Rows are points. The points of each table are mixes of a few directions, plus a little noise. How many directions does each table use, and how many do they share? Where both have some left over, give the other angles between the two spaces (their principal angles), to ten degrees, smallest first.

First:
[[-60 -51 -31]
 [ 38  32  20]
 [ 22  19  11]
 [  0   0   0]]
Second:
[[  3  18 -11]
 [-19   8   1]
 [-35  17   0]
 [-19  26  -9]
 [ 52 -89  36]
 [ 18  20 -17]]
Directions: first 1, second 2, shared 0; angles 50

First:
[[  34  -12  -44  -12   37  -48    4  -18]
 [  75  -27  -99  -26   81 -106    9  -40]
 [ -21    8   28    7  -23   30   -2   11]
 [ -30   11   40   11  -33   43   -3   16]
 [ -30   11   39   10  -32   42   -3   16]
 [ -21    8   28    7  -23   30   -2   11]
 [ -25    9   33    9  -27   36   -3   13]
 [  12   -4  -16   -4   13  -17    1   -6]
 [   6   -2   -8   -2    7   -9    1   -3]]
Second, 8 rows:
[[  5  -3   6   4   2   9   3   0]
 [-22  -4  66  19  12  62  14  13]
 [  1  12   6  10 -62  33  -8  10]
 [ 43   4 -37   5 -61   5  -8  -4]
 [-11 -19  50   9  77  23  24  -1]
 [-17  14 -51 -26  -8 -68 -21  -5]
 [-28  -1 -36 -31  68 -87  -7 -11]
 [ 29  -3  -4  11 -27  24   3  -1]]
Directions: first 1, second 3, shared 1

First:
[[  8 -48 -28  18   3 -15   8  15 -27  17 -47 -35]
 [  3 -62 -16   0 -39   3  49   2  15  54 -42 -32]
 [ 11  46 -34  -5 -18  42  -6  -7 -10 -82  32  15]
 [ -1  -2  13  -8 -40  13  42   0  28  42  14 -16]
 [ 14 -12  -1   1  27 -39 -58 -11 -20 -27 -25  -9]
 [  0  44  18 -10 -17  13   4  -4  15  -8  43   5]
 [-36  34  38  -5  11  32  42  11  32  42  45  51]
 [ -7  83  21   7  31   5 -30  14 -22 -39  62  18]
 [  7 -41  12  -2  57 -64 -82 -21 -15 -16 -53  12]
 [  0 -40 -22   2 -17  11  31   2   4  18 -29  -9]]
Second, 10 rows:
[[ 56  24  10 -18 -39 -15 -17   7  59  11  42 -80]
 [ 63  30  40  -8 -21 -12 -22 -38  68 -18  18 -66]
 [ -3 -23   6   4  21  21  17 -42 -14 -15 -15  43]
 [-12   1  -3   5  -5  16  -2 -38 -32 -31 -10  13]
 [-32 -11  -9  14  12  17  -6 -36 -42 -30 -34  22]
 [-23 -27 -46  -5  -7   6   7  46 -23  34   9  -5]
 [-20  32  21  10   4 -15 -10   2 -17 -23 -16  19]
 [  2 -19 -10  -4  14 -12   7  51  28  45   5  -5]
 [-47 -33   7  31  64   5 -15 -26 -10 -14 -85  31]
 [ 16  25 -16 -29 -45 -10  39  74 -16  40  85  28]]
Directions: first 5, second 5, shared 1; angles 40, 50, 50, 50

First (11 x 18):
[[-14  12  23 -13  12   0   7 -26 -19  -6   3  -3  -4  -3   7 -24 -24 -14]
 [ 18 -16 -30  16 -16   0  -9  34  25   9  -3   5   5   4 -10  31  31  19]
 [-46  39  77 -42  39   1  23 -85 -63 -20   7 -11 -13  -9  25 -78 -78 -47]
 [-41  37  71 -38  37   1  21 -79 -58 -19   7 -10 -12  -9  23 -73 -72 -44]
 [ 43 -37 -72  39 -37  -1 -22  81  59  20  -7  10  13   9 -23  74  74  45]
 [-21  18  34 -19  18   1  10 -39 -28  -9   3  -5  -6  -4  11 -36 -35 -22]
 [ 17 -15 -29  15 -15  -1  -8  32  23   8  -3   4   5   4  -9  29  28  18]
 [ 11 -11 -19  10 -10  -1  -6  22  16   5  -2   3   3   2  -6  20  19  12]
 [ 40 -35 -67  36 -35  -1 -20  74  55  18  -6   9  11   8 -21  68  68  42]
 [-22  19  38 -20  20   1  11 -42 -31 -10   3  -5  -7  -5  12 -39 -38 -24]
 [ 16 -13 -26  14 -13   0  -8  28  21   7  -2   4   5   3  -8  26  26  16]]
Second, 8 rows:
[[ 27 -35 -60  34 -20  -5 -11  52  59  13  -4  10  -2   0  -7  61  53  35]
 [-19 -55 -58  47  39 -25  29 -24 112  -5   6  19 -70 -42  61  55  12  22]
 [  8   1  -5   0  -9   3  -7  14  -4   4  -2   0  10   6 -10   4   9   5]
 [-25  22  44 -23  22   0  13 -48 -35 -12   4  -7  -7  -6  14 -45 -43 -26]
 [-12  48  68 -45  -1  14  -5 -30 -90  -7   0 -14  31  18 -20 -68 -45 -35]
 [ 22  23  16 -18 -33  15 -23  34 -51   9  -5  -8  44  27 -42 -14  11  -2]
 [-11 -28 -28  23  21 -13  16 -15  56  -4   3   9 -37 -22  32  26   4  11]
 [ 10  21  21 -18 -19  11 -14  13 -46   3  -3  -8  31  19 -27 -21  -2  -7]]
Directions: first 1, second 2, shared 1

First:
[[ -47   12   33  -44  -28  -25  -35  -15  -61  -39  -45   22   10 -105
    53   -5  -60   -6  -52    6  -63  -87  -56   46  -17   16  -23   64
    33   93  114  -30]
 [  32   19   21   -8   24    7  -39   -7   -5   43  -31  -23  -20  -30
   -24   30   -3    2   -6   50   34   31   19  -16   56  -29    7   32
    -3   50    1   32]
 [   9  -17  -22   14    9   13   11    7    9   -3   20   -6   -9   34
   -11   -3   26  -11   18  -12   15   29   17  -11   10   -7   16  -16
    -4  -34  -40   -6]
 [   6  -26  -29   12   10   17    8    8   -1  -15   22   -8  -15   32
    -7   -5   31  -24   16  -18   10   33   17   -7   18  -10   23  -10
     1  -33  -41  -19]
 [  24   22   11   14    7   -2   14    0   38   41    3   -5   10   31
   -27    9    5   28   16   16   29   21   17  -22   -8   -1   -9  -29
   -21  -23  -28   39]
 [  -1  -21  -20    3    7   12   -3    5  -13  -17   10   -6  -16    7
     2   -2   17  -24    5  -11    1   18    8   -1   20   -9   19    7
     7   -8  -17  -22]
 [ -35   43   46  -15  -42  -44   27  -11   19    2  -17   37   55  -27
    28  -14  -60   58  -23   -5  -46  -93  -48   24  -96   49  -59  -20
    -7   12   77   22]
 [  12  -32  -40   23   13   22   20   12   13  -13   37   -9  -16   57
   -14   -8   44  -25   28  -26   20   48   27  -15   16  -10   29  -25
    -5  -58  -66  -18]]
Second (10 x 32):
[[-11  30  23  -7  -4 -11  -4   0  -4   2 -12  18   1 -48 -12  -8  -1  23
  -11  24   0 -26  -6   7  -2   5  -4   7   1  19  13  21]
 [ 28  20   1  28   9   1  34   6  58  42  21  -2  12  59 -40   1  24  36
   31   7  40  32  29 -30 -18   3  -5 -56 -31 -61 -61  46]
 [  1  44  32  -9  11  -4 -24   1 -13  17 -24  12 -17 -79 -32   0  12  22
  -13  54  21 -10   8   0  37 -13  10  26   2  41   5  38]
 [-30  40  34 -14 -16 -21  -1  -2 -13 -11 -18  33  10 -75  -2 -18 -13  32
  -23  23 -19 -58 -22  19 -21  16 -13  12   7  29  40  19]
 [ 19  14  -1  27   1  -3  40   6  56  32  24   2  19  64 -28  -4  16  34
   28  -4  27  21  19 -24 -34  11 -11 -59 -29 -64 -50  36]
 [  1 -12 -17  23 -15  -7  51   3  50   5  33   3  33  91   7  -9  -3  18
   25 -44  -5   2  -2  -9 -67  27 -22 -63 -21 -74 -26   0]
 [ 32 -55 -36 -10  36  39 -58  -2 -47  -3 -12 -52 -51   8   9  35  15 -75
   -1   5  20  75  25 -10 101 -51  44  60  20  46 -15 -43]
 [  5 -50 -38   8  -5  10  15   0   7 -15  23 -20   9  80  32   5  -8 -31
   14 -51 -16  23  -3  -2 -21   4  -3 -18   0 -34  -8 -42]
 [-39  10  20 -27 -18 -15 -20  -5 -45 -36 -24  23   1 -81  28 -13 -27  -4
  -34   5 -42 -61 -35  34  -8  11  -7  41  24  56  66 -21]
 [-10 -42 -20 -20   3  12 -34  -5 -48 -33 -11 -18 -19 -17  38  11 -15 -52
  -17 -18 -25   4 -13  18  32 -14  15  48  26  44  34 -53]]
Directions: first 3, second 3, shared 2; angles 40

First (8 x 32):
[[-21 -30   6   8  11 -31 -43  37 -22  -7  34   5 -45  33  19   4  -6 -23
  -20 -46  -9  -7 -18  -5   8 -18  52 -33 -24   7 -42  -6]
 [ 12  23  -2  34  43 -22 -24 -17 -46 -23  -5   4 -31  26  30  29 -52  14
  -10  23 -51 -43  39 -64  25 -25  15 -37 -21 -20  29 -30]
 [ 21  10 -34 -17 -20  15  17 -16  12 -15   7  27 -24 -30 -15  -7 -13  18
    1  29 -13   9  21  34  -4   3 -26  16 -12 -18  -1   6]
 [ 14  18  -4  12 -27  20   7 -13  43  10 -13   5 -27 -34  13 -15 -33   0
  -17  20   7   7  32   5 -22  10 -10   7  -8   4  -1   3]
 [ -7  19  38  14  50  -5  17 -21 -39  11 -43 -43  96  34  -4  26  30  11
   33  13   3 -24 -14 -65  22   1 -17   1  43   3  64 -14]
 [-25 -37   3 -20   5 -21 -17  35 -23  -4  31   0   4  29 -12   0  41 -16
    5 -46   9   9 -47  23   9  -7  27  -6  -1   8 -34   7]
 [ -7   0  23   2 -41  28  16   4  68  38 -20 -19  19 -33   2 -29  11 -20
   -8 -10  53  30  -6  20 -36  27  -7  24  20  30 -13  19]
 [ 12  -3 -30 -35 -21  15  27  -9   7 -11   9  21   8 -25 -33  -9  22  17
   16  17   1  19  -6  51  -2   8 -33  29   3 -14  -3  15]]
Second (11 x 32):
[[-14  -6 -22 -10 -41  12 -40  45  53   9 -14  17 -21 -52  -4 -20  -2  -7
   -9  13  11  33  14  33 -30   1  16  28  -8  17  10  -5]
 [ 36 -17 -17 -62 -27   8  27 -18   0 -23 -41  -2 -29   5  20  39 -21  10
    5  16 -27 -46 -33 -27  16 -19  13 -22 -16   6  45  -9]
 [-25  50  59  50  24   8  45 -56 -49  33  30 -46  72  64 -35 -50  -4 -20
   30  15  48  10 -22 -18  23  19  -7 -12   2 -11 -35 -20]
 [ -2  -9 -13   2  28 -27  -4  21  -7 -23 -17  15   7  11  25  13   2  23
   -3   6 -35   8  -4 -28  -4 -16  18   0   6   4  -1   2]
 [-40  63 -11  66  17  -9  -8 -11 -28 -11 -13 -19 121  36 -45 -81   0  21
   31  73 -14  76 -36 -21  25  25   2   9  -3  25  -6 -23]
 [ -1  14  12 -35  -1  -3  31 -29 -44  -1  26 -13  16  48 -19  15  19 -15
   14  -9  17  -6 -44   7  23  -7 -22  -8  -5 -28 -24   3]
 [  7 -28  36 -11  26 -13  20   5  -5  15  19   4 -47  11  36  36   2 -11
  -13 -47  16 -36  23 -12 -19 -20  13  -6  12 -23 -24   9]
 [ 24 -24 -21   1 -12  16 -19   0  28  -4  -6  12 -41 -47   6  19  -7   4
  -18 -20 -15 -27  36  16  -3  11 -16  -6   3   9  28  14]
 [  6 -17 -37   6  -2  -2 -42  25  25 -14   2  26 -21 -43  -1  11  12   9
  -20 -15 -23   9  29  27  -7   9 -20  11   7   5  11  21]
 [ 10 -22  11   8  28 -12   6   5   2  -2  -2   7 -27  -1  32  24  -5   8
  -11 -23 -12 -26  24 -21  -9 -10  12  -9  11  -3  -1   8]
 [ -4  -3   2 -17 -39  22 -16  12  29  22  12   2 -28 -33 -15  -7   4 -24
   -6 -11  34   5  11  42 -16   7  -8  15  -7  -2  -2   1]]
Directions: first 4, second 6, shared 0; angles 30, 30, 50, 60

First (10 x 32):
[[-27  51 -26 -31  13 -19 108  58 -23 -70  68 -24  15  16 -12 -70   6   1
   19  16  52  34  16 -29 -11 -26  46 -44 -40  72  38  -2]
 [-17  13  15  -2 -57 -40   2 -84  28 -39 -64 -43 -25  -7  24  21 -26  -5
  -87 -28  -7  32  48  31 -17 -39   7 -39  45   5   4  26]
 [-11  44 -33 -30  45 -21  39  81   1 -60  48 -27  18 -11 -11 -77 -19  11
    4 -25   7  42   1 -72 -65  -6  32 -43 -84  50  -8 -30]
 [  9 -27  20  18 -26  15 -23 -43  -1  36 -25  20 -11   7   6  45  14  -6
    3  16  -3 -27  -2  41  44   4 -18  29  50 -32   6  16]
 [ 13  -3   1 -21 -12  36   5  35   5  -1  28  36 -27  17   8 -15  33  -1
   51   7  25 -21 -12 -13  56  -9  22  23  22 -26  19 -24]
 [ 25 -26   8  -2   3  38 -56  19  14  37  -2  40 -17  -1   7  15  19   2
   36  -6 -14 -32 -27 -10  30  17 -10  39  12 -52 -13 -23]
 [-16  15 -15   8  33 -18  50  23 -32  -8  34 -18  37   3 -22 -21  -6   0
    9  22  13  11  -1  -4 -27  10  -2 -16 -39  50   7  14]
 [-13  -6   0  37  20 -36  -3 -45 -20  22 -29 -34  40 -15 -16  30 -32  -1
  -46   8 -26  10   8  30 -52  22 -38 -13 -20  30 -20  36]
 [ 28 -39  22   6 -21  38 -80 -22  25  49 -35  42 -32  -3  16  44  17  -1
   16 -10 -25 -39 -18  15  43  11 -18  46  46 -74 -15 -15]
 [ 10 -21   9  16   2   7 -42 -19   5  34 -24   9   3  -8   1  29  -3   0
   -6  -4 -22 -15 -10  13  -1  17 -24  19   9 -25 -17   4]]
Second, 11 rows:
[[ -6  17 -24 -31  30  10  -2  26  12 -10  21  38 -40  29  26   4   9  18
   29 -46  30  17 -22 -35  25  -1  14 -33 -11  -9   2   4]
 [  7 -18 -12  13   6  -8 -55 -44   2  33 -26  13 -15   3  19  51  -9  11
   -6 -11 -17  -7 -22  11  10  19 -34  18  17 -30 -31  22]
 [  6  10 -50  21 -10 -81 -33 -96  -8 -10 -30 -26  -9  -1  49  56 -49  33
  -43  20  -9  28 -16  12 -11  -3 -39  -1  17   2 -57  48]
 [-22  -1 -33  12  -3 -34  29 -45 -61   0  30 -43  39  -3 -24  13   0  -3
   -1  60   1   0  -7  28   0  13 -29  48   1  33 -17  45]
 [-24  35   0 -12  38   9 111  69 -22 -29  59  12  19  31 -17 -46  18  -5
   35   9  59  16  11 -11   4  -9  37 -62 -37  69  62   3]
 [ 27  -2  13   0  -5   1 -52  -4  57   0 -49  27 -42  -1  43  18 -20  15
  -22 -49 -13   9   0 -18  -6 -12   7 -38  10 -37 -12 -26]
 [ -5 -27   1 -22  -5  47 -57   8  -8  31  12  16 -12  -8 -23   9  33 -13
   29 -17 -21 -26 -21  -8  29  22 -11  67  12 -49 -18  -4]
 [ -8  12  -9  -3 -17 -20  34  -3 -22 -28  19 -36  21 -11 -15 -28  -3  -6
   -7  35   3   6  14   2 -12 -12   8  19  -4  24   1   1]
 [-25   7 -11 -39   0  37  30  51 -32 -17  65  -8  10   1 -43 -46  43 -18
   45   8  16  -8  -3 -20  22   3  23  44 -12   9  17 -10]
 [ 11 -38  94  28 -12  80  17  69  14  45 -18  11  44 -25 -67 -39  35 -48
   11   9 -24 -51  34  33 -16  11  20   9  -2  -5  58 -55]
 [ 39   6  30  36 -24 -43 -23 -31  68 -15 -85  -3 -15 -15  52  11 -56  16
  -68 -16 -22  18  29  10 -46 -29   6 -72  11  -7  -6 -28]]
Directions: first 4, second 5, shared 2; angles 30, 90

First (9 x 32):
[[  47  -15   44   62   15    8   76    1   29   25   48   -7  -50  -19
   -10    4  -25    4  -12  -14   34  -44  -28  -28  -25   36    1   41
   -19  -12  -12  -20]
 [ -22   11   -7  -25  -11    0  -20   -5    0   -9  -28   10   13    8
     2    7   13    4   10   12    3    8   13    7   20   -4  -26   -5
    27   19    9    8]
 [   1   -7  -26   -7    7   -8  -30    8  -26   -5   12  -13   20    1
     6  -17   -1  -12   -8  -10  -35   23    0   11  -17  -24   48  -27
   -35  -26   -7    3]
 [   7   -3    1    7    4    0    5    2   -1    3    9   -4   -3   -3
     0   -3   -4   -1   -3   -4   -1   -2   -4   -2   -7    1    9    2
   -10   -6   -3   -3]
 [ -24    5  -34  -34   -4   -8  -52    4  -26  -15  -18   -3   34   10
     8  -10   12   -8    2    2  -33   32   14   19    5  -29   22  -33
    -6   -6    3   11]
 [ -28    9  -26  -37   -9   -5  -46   -1  -17  -15  -29    5   31   11
     6   -2   15   -2    7    8  -20   26   17   17   16  -22   -1  -25
    12    7    8   12]
 [  16  -10   -5   15   10   -3    3    7  -10    4   25  -13   -1   -5
     1  -12   -9   -8  -10  -12  -16    2   -9    0  -22   -7   38   -7
   -33  -25   -9   -4]
 [ -13   20   53    1  -23   17   54  -23   56    7  -41   35  -37    1
   -11   41    9   28   23   27   79  -44    7  -22   49   50 -121   55
    90   68   21   -2]
 [  16   -9    0   18   10   -2    9    5   -5    6   23  -11   -6   -6
     0   -9  -10   -6   -9  -10   -9   -2  -10   -3  -19   -2   29   -1
   -27  -20   -8   -6]]
Second:
[[-26   9 -21 -33  -9  -5 -39  -2 -13 -12 -28   6  26  10   5   0  14  -2
    7   8 -15  21  16  15  14 -18  -5 -20  13  10   8  11]
 [-33  12 -28 -44 -11  -5 -50  -2 -17 -17 -35   7  33  13   5   0  17  -1
   10  11 -20  28  20  19  21 -22  -7 -27  19  12  10  14]
 [-42  14 -35 -55 -15  -6 -63  -3 -22 -21 -44   9  42  16   9  -1  23  -2
   12  14 -24  35  25  23  24 -28  -8 -33  23  15  11  17]
 [ 34 -12  29  43  13   4  51   2  16  18  36  -7 -32 -14  -6   0 -18   1
   -8 -12  19 -29 -21 -20 -21  23   6  28 -18 -11 -10 -15]
 [ 11  -4   7  12   2   1  15   1   4   5  11  -1 -10  -4  -2   0  -4   1
   -3  -3   6  -9  -6  -6  -5   7   2   8  -6  -2  -3  -5]
 [-34  11 -28 -44 -12  -5 -51  -2 -17 -18 -35   7  33  14   7  -1  20  -1
    9  11 -19  29  21  18  21 -24  -7 -27  18  12  10  14]
 [ 45 -16  36  58  16   5  67   3  21  23  49 -10 -46 -17  -9   1 -24   1
  -12 -17  27 -37 -26 -25 -28  31  11  35 -25 -15 -15 -19]
 [ 46 -16  39  59  16   7  69   2  24  23  49  -9 -47 -18  -9   1 -25   2
  -12 -16  26 -40 -28 -26 -27  31  10  37 -25 -16 -15 -19]]
Directions: first 2, second 1, shared 1
